Each wall is flat, endless, passes through zero and stands at right angles to its row. A trip goes straight from one point to another. List the walls that it crosses, first one first.

Walls:
(1): [-11, -34]
(2): [7, -52]
(3): [34, -6]
Trips:
[-48, -34] to [-30, 36] => 2, 1
[-15, 12] to [30, 16] => 3
[-22, 21] to [1, -50] => 1, 2, 3
[9, -6] to [37, -3] => 1
[51, -21] to [28, -34] => none
[-12, -23] to [-38, 17] => 2, 1
[12, -1] to [56, 33] => 2
[-18, 60] to [16, -10] => 3, 2, 1

Walls:
(1): [-7, -22, 18, 11, -60, 2, 20, -1]
(2): [35, -25, 32, -22, 12, 30, -5, -27]
(3): [-26, 15, 17, -27, -34, 7, 9, 1]
(4): [-13, 18, 9, -8, 12, -10, -7, 37]
(5): [27, -3, 14, -10, -17, 19, 49, -2]
(6): [20, 5, 11, -25, 22, -1, -13, -12]
(7): [19, 27, 45, 1, 5, 18, -15, 16]
(8): [-14, -1, 8, -11, -8, 15, 12, 16]
Trips:
[3, -13, 53, 8, 3, 22, 26, 18] to [6, 6, -13, 4, -2, 19, 41, -14] => 4, 7
[50, -35, 19, 19, -11, -13, -2, -12] to [17, -22, -20, 7, -38, 18, -27, 4] => 6, 7, 5
[-16, -17, 9, -51, 11, 8, -17, -6] to [-13, -5, 2, -36, -50, 22, 35, -7] => 5, 1, 4, 6
[0, 7, 8, 15, 17, -27, -22, 25] to [15, -6, -21, -1, 10, 32, 32, -9] => 5, 7, 2, 4, 8, 6
[27, -9, 13, -6, 18, -9, -17, -22] to [-12, 6, 32, -11, -4, -15, -42, -16] => 3, 4
[-10, 2, -8, -2, -15, 25, 36, 11] to [-6, -1, -10, -14, -30, -14, -20, 1] => 5, 4, 8

Walls:
(1): [-32, -5, 30, 19, 15, 3, -6, 24, 19, -23, -7, 36, -13, -5]
(2): [19, -16, -1, 12, 20, 19, 22, -9, 18, 8, -1, -14, -11, 6]
(3): [28, 30, -34, 5, 18, -20, 12, 60, -36, -4, -29, 1, 40, -5]
(4): [-32, -7, -6, 11, 12, 0, 28, -17, 1, 13, 26, -9, 12, -11]
Trips:
[9, -10, -3, 27, -33, -19, 56, 5, -1, -31, -33, 12, 8, 7] to [17, -20, -11, -25, 25, -22, -21, 25, -7, 3, -11, -29, 13, -2] => 1, 2
[-5, -34, -3, 14, 22, -22, -28, -35, -18, -2, -10, 55, 0, 3] to [27, 35, 13, 20, 47, 16, 13, 12, -4, 5, 10, 18, -41, 4] => 2, 3
[17, -8, 39, 22, -23, -56, 18, -2, -11, -23, 12, -30, -7, 17] to [32, -9, -5, -12, 8, 19, 20, 0, 7, -11, 39, -21, -7, -8] => 2, 4
[8, 7, 23, 42, -12, 49, 20, 22, -5, 3, 6, 13, 12, -11] to [-13, -26, -19, 23, -37, 18, -39, 11, 24, -14, 7, 14, -23, 5] => 3, 4, 2
[-1, 8, -17, -2, -31, 16, -13, 25, -39, -33, -16, -41, 9, -27] to [-13, 20, -9, -30, -2, 6, 8, 16, -41, 6, -52, -5, 14, -28] => none
[-15, 7, -15, 7, 15, 18, -12, -3, 11, -26, -2, 9, 28, -33] to [23, -31, 38, -39, 8, -18, -1, 2, 1, 25, 6, -48, 22, -7] => 1, 2, 3
[9, 10, -2, -22, -16, -11, -23, 9, -4, 19, 28, -8, -25, 16] to [10, -3, -38, -6, -6, 18, -6, -4, 26, -25, -32, -13, 9, -1] => 3, 2
